Every row gives one point. Each copy is the shape, with its points in the same order, stretched, turned, moved and blurred by noise. Is it also mirrored, or only turned?
In the rows, 128 means zero.

Shape (7 x 2)
[[110 114]
 [142 177]
 [ 87  69]
 [ 91 123]
 [114 165]
 [ 86 145]
 [ 99 110]]
Copy 1 (7 x 2)
[[ 93 127]
 [171 152]
 [ 35 110]
 [ 78 149]
 [134 165]
 [ 90 171]
 [ 78 133]]
Copy 1 is: only turned
Copy 2 (7 x 2)
[[155 156]
 [ 75 138]
 [211 171]
 [154 180]
 [ 99 166]
 [132 192]
 [164 169]]
Copy 2 is: mirrored

Shape (8 x 3)
[[154 166  74]
 [137 123 153]
 [ 93  88  77]
 [174 115 117]
 [ 90  72 148]
 [118 138  81]
 [130 125 126]
 [178 166  89]]
Copy 1 (8 x 3)
[[204 109  87]
 [141 163 150]
 [ 99  98  86]
 [161 177  87]
 [ 65 149 139]
 [156  93  93]
 [144 145 128]
 [217 133  87]]
Copy 1 is: mirrored
Copy 2 (8 x 3)
[[169  91  53]
 [137 116 155]
 [ 45 119  83]
 [137  60 119]
 [ 50 133 163]
 [117 112  66]
 [123 109 123]
 [185  71  72]]
Copy 2 is: only turned

Shape (10 x 4)
[[143 184  85 126]
 [ 96 100 119 155]
 [122 133 149 121]
 [109 197 178 111]
 [211 104  97 102]
 [158 191 175 118]
 [210  90 113  83]
 [161 162 125 202]
 [138 147 124 111]
 [ 87 100 145  66]]
Copy 1 (10 x 4)
[[147 161  50 111]
 [122 138 153 155]
 [157 134 145 109]
 [228 163 144  99]
 [ 70 111  76  67]
 [180 164 129  54]
 [ 83  88  95  56]
 [ 98 218 119 102]
 [152 140  96 103]
 [179  62 162 137]]
Copy 1 is: mirrored
Copy 2 (10 x 4)
[[149 146 157  60]
 [111 139 133 160]
 [117  96 137 139]
 [ 95  83 178  97]
 [198  86 101 129]
 [134  68 177 108]
 [192  62  86 145]
 [159 144 196 136]
 [135 106 135 109]
 [ 87  79  88 142]]
Copy 2 is: only turned
Copy 3 (10 x 4)
[[ 96 162 114  65]
 [139 128  79 127]
 [130 133 114 134]
 [ 93 172 131 160]
 [157 103 164  44]
 [128 177 155 121]
 [157  81 176  63]
 [181 208  98  78]
 [115 123 128 107]
 [ 89  60 126 170]]
Copy 3 is: only turned

Shape (10 x 4)
[[ 71 167 108 150]
 [167 113  88 124]
 [142 108  74 116]
 [170  65  93  69]
 [162 125 131 108]
 [132 149  86 150]
 [ 84 188  91 127]
 [ 95 130 140 134]
 [ 90 151  97 164]
 [169  97 163  90]]
Copy 1 (10 x 4)
[[134  87  69 114]
 [155 141 174 106]
 [156 124 167  86]
 [132 172 196  67]
 [134 162 150 117]
 [170 107 137 111]
 [158 105  79 103]
 [ 97 112  90 120]
 [141  88  97 121]
 [108 184 165 122]]
Copy 1 is: only turned
Copy 2 (10 x 4)
[[111 185  55 140]
 [145 146 146  81]
 [125 173 139  78]
 [108 128 184  63]
 [127 109 126  99]
 [150 169 105 103]
 [109 179  38 108]
 [100 150  97 142]
 [134 184  75 141]
 [ 99  86 162 114]]
Copy 2 is: mirrored
Copy 3 (10 x 4)
[[124 139  27 164]
 [100 143 134  56]
 [120 124 101  59]
 [153 109 156   7]
 [132 154 158  84]
 [ 95 151  79 108]
 [145 170  22 130]
 [131 122  88 145]
 [101 132  41 153]
 [152 134 194  81]]
Copy 3 is: mirrored
Copy 4 (10 x 4)
[[ 75 117 175  97]
 [168 101  89 110]
 [145 113  80  83]
 [177 147  22  98]
 [161 126 109 136]
 [130  92 139 102]
 [ 92 124 187  64]
 [ 94 131 137 136]
 [ 90  98 155 105]
 [165 149  83 166]]
Copy 4 is: mirrored

Shape (10 x 6)
[[147 164 158 132  73 118]
 [170 159 157 123  92  67]
 [145 130 182 121  77  95]
 [126  86  50 189 121  87]
 [127 158 153 109 161  91]
 [103 106  34 131 144 140]
 [107  53  81 111 181 126]
 [172  80  46 115 140 107]
 [187 166 200 129 115  91]
 [186 117 131 161 136 128]]
Copy 1 (10 x 6)
[[ 97 143 125  86 128 118]
 [117 177 138  73 121 100]
 [ 82 171 137  93 141  95]
 [132  99 212 143  91  74]
 [147 191 139 129 139 114]
 [156  92 183 152 136  88]
 [143 133 188 184 158  45]
 [160 115 172 118 130  27]
 [109 197  98  89 116 107]
 [123 140 126 134  98  71]]
Copy 1 is: mirrored
Copy 2 (10 x 6)
[[113 154 151 131 179 128]
 [139 166 187 100 203 147]
 [126 122 170 121 193 121]
 [104 117  72  58 139 149]
 [149 142 199 108 129 173]
 [130 132  94  82  58 128]
 [165  75 118  81  74 129]
 [188 147 111  55 116 119]
 [170 152 191 131 208 160]
 [179 131 113 110 161 153]]
Copy 2 is: only turned
Copy 3 (10 x 6)
[[ 99 182 188 120 112 116]
 [125 170 186  90  94 145]
 [117 185 170  77 134 117]
 [143  41 157  77 107  32]
 [133 163 117 116 122 190]
 [113  84 112 134  83  54]
 [144 103  42  91 121  77]
 [151 120 113 104  51  58]
 [153 221 173 116 119 169]
 [180 178 158 132 111 100]]
Copy 3 is: mirrored

Shape (13 x 8)
[[164 176 141 137 132 153  55 135]
 [122 121 112 136 140  63 111 139]
 [130 148 167 170 151  91  83 164]
 [168 164 128 113 148 124  57 113]
 [ 65 115 109  84  96 110 140 164]
 [166 144 155 120 155 128 105 134]
 [ 51 101 112 117 159 126 155 141]
 [ 69 119 203 118  85 168 123  48]
 [ 39  77 101  85 124 149 186 140]
 [101 122 115 119 115 117 192 141]
 [ 76 148  98 165 137  99 150 124]
 [ 96 159 133 139 131 114 129 154]
 [ 71  63 159 154  61 201 142  66]]
Copy 1 (13 x 8)
[[ 75 109 103 117 102  77  78 136]
 [117 192 148 122 112 104 126 148]
 [ 99 141 122  73 155 111  87 148]
 [ 87 154  97 139  86  99  80 125]
 [151 152 156 198 128  91 132 199]
 [102 134  94 114 113 129  93 146]
 [106 125 158 179 161 149 134 168]
 [118 131  92 228 206  93 103  57]
 [131 109 146 222 137 141 167 177]
 [154 136 149 148 133 121 146 139]
 [115 150 191 133 140 119 123 100]
 [117 124 150 125 144 115 105 143]
 [107  93 101 222 205  80 178  51]]
Copy 1 is: mirrored
Copy 2 (13 x 8)
[[100 147 151 147 149 206 193 188]
 [132 154 151 170 120 183 115 120]
 [108 127 168 122 170 215 132 147]
 [124 168 150 176 129 212 170 198]
 [126  92 120 161  63 118 123 119]
 [116 158 144 120 138 177 142 195]
 [130  84 125 136 140  85 110 136]
 [219  85  99  81 138 112 210 137]
 [139  74 110 131  94  30 122 120]
 [114 130  93 105 116  91 112 118]
 [117 121 101 142 178 135 125  99]
 [101 112 114 127 148 160 127 140]
 [209  87 132  73 144  32 249  73]]
Copy 2 is: only turned

Shape (12 x 9)
[[120 166 119 130 197 117 178  73  69]
 [ 66 147 191 151  98 163 136 155 128]
 [ 98 104 139 108 133 179 112 144 125]
 [117 133 168 104 148  93 131  92 170]
 [133 188 138 159 144 161 119 106  67]
 [134 184 137  92 129 169  83  81 119]
 [120 127  87 133 199 106  61 157 140]
 [105 149 198  81 130 108 120 131 217]
 [140 173 130 153 219 161 151 113 153]
 [135 128 247 101 104 117 115 116 143]
 [172 192 140  78 157 104 136 112  90]
 [158 129  70 176 169 114 118 150 158]]
Copy 1 (12 x 9)
[[177 146 130  37 124  78 146 178  73]
 [112 104  90 165 113 138 147 103 140]
 [164 133  97 156 138 166  96 102 138]
 [109 113 146  76 202 129 112 151 159]
 [142 119 115 123  80  87 110 119  47]
 [137 130 112  97 117 132  51  92  86]
 [141 108 123 181 181  88  47 165 158]
 [ 86  64 129  97 214 166  88 127 202]
 [185  74 132  81 177  97  96 103 130]
 [ 66  77 132 105 186 167 122 141  97]
 [120  87 147  53 123 119  86 187  66]
 [156  98 185 165 166  95  89 133 176]]
Copy 1 is: mirrored
Copy 2 (12 x 9)
[[106 220 157 111 183 156 131  91 182]
 [ 54  67  77  95 100 132  96  27 154]
 [111 125  58 101 134 132 130 108 159]
 [101 149 154 105 153  93 103 125  76]
 [127 168 129  82 103 196 156  58 180]
 [140 184 115  29  90 153 139 119 131]
 [128 148 151  95 114 105 210 155 131]
 [ 97  86 142  53 112  63  83 116  50]
 [142 158 150  22 159  89 168  63 136]
 [ 94  78 106 113 131 152  60  80  35]
 [141 171 176  77 148 194 112 149 118]
 [164 149 185 116 119 107 179 111 158]]
Copy 2 is: mirrored

Shape (14 x 11)
[[125  98 107 128 143 161  73 121  96 150 132]
 [176 201  97 153 142 130  88 105 131 145 110]
 [131 102 130 163  99 138 130  66 122  96  89]
 [137  95  92 117 121 144  94 107  88  82 142]
 [120 168 144 132 157  85 107 118 159 164 141]
 [165 109 114 137 106  81  80 105 119  57 125]
 [111 144 131  95 101 150 144 122 103  84 125]
 [150 101 142 144 150 171 134 127 151 113 104]
 [108  86  80  98 146 142 145  85 152 125 161]
 [134 157  89 136 163  68 129 124 101  93 131]
 [163  66 111 132 126 125 136 119 152 134 114]
 [ 94 149 120 149 123 154 168 146 163 169 160]
 [143 131 149 149 134 147 184  98 142 143 162]
 [118  62 123  90 143 140 128 155 126 222 139]]
Copy 1 (14 x 11)
[[149 152 145 142 125 105 196 113 122 136  89]
 [105 164  99 145 132 137 155 148 175 100  82]
 [117  89 157 177 103 125 149 144 123 127 160]
 [162 162 162 170 148 136 185 141  98 116 112]
 [144 118  96 114 132 100  93 112 172 127  91]
 [170 131 142 180 131 110 134 192 100  96 108]
 [117 141 160 127 165 149 141 130 110 115 158]
 [134  98 133 137 154 107 204 133 151 121 155]
 [166 110 135 155 156 166 162  79 124 165 124]
 [153 170 111 176 151 106 103 139 146 115 106]
 [149  97 127 154 139 112 179 152 125 169 134]
 [142 121  81 102 123 128 129  78 143 156 151]
 [152 110 132 122 124 155 139 111 173 165 171]
 [143 118 130 100 145  94 175 102 127 225 104]]
Copy 1 is: mirrored
Copy 2 (14 x 11)
[[127 128 114 173  93 140 140 103 172 113 167]
 [ 83 100  90 176 164 195 111 150 167  86 108]
 [140  65 118 119 144 104  56 119 159  98 166]
 [146 122 152 142 142 166  78 107 141 105 200]
 [ 92 122 133 165 149 122 160 139 156 125  86]
 [148 125 147 178 206 148  62 119 140 119 181]
 [122 126 145  88 129 159  70 121 103  99 147]
 [160  71 104 101 119 100 132 141 123 118 154]
 [182  79 167  92 136 148 140 126 177 154 161]
 [105 140 166 122 200 162 122 134 153  98 157]
 [176  63 107 107 162 107 164  97 162 147 154]
 [158  95 101  84 111 115 172 127 169  90  72]
 [135  26 149  86 122 119 152 103 132  88 119]
 [132 122 109 114  84  86 249  60 172 164 123]]
Copy 2 is: only turned
Copy 3 (14 x 11)
[[162  95 153 164 121 164 145 122 155 153 122]
 [187 148 110 111 135 128  82 183 171  90  92]
 [128 117 111 133  49 133 106 123 100 100 107]
 [176 134 152 156  96 160 147  95 105 129 115]
 [161 126  85 101 153  82 129 155 184 141 143]
 [207 176 157 152  62 120 126 120 106 121 144]
 [129 144  90 139 121 148 158 109 101 106  95]
 [ 82 111 148 125 112 121 111 130 141 115  76]
 [136  84 116  87 131 109 140  85  99 189  90]
 [180 163 126 119 135 118  86 120 132 118 165]
 [108 115 170 112  84 130 126 132 110 166 112]
 [ 96  70 106  65 191 107 141 161 151 126 106]
 [ 82 106  97  44 143 116 138 134 160 111  90]
 [ 92  73 145 135 141 168 176 141 150 225 129]]
Copy 3 is: mirrored
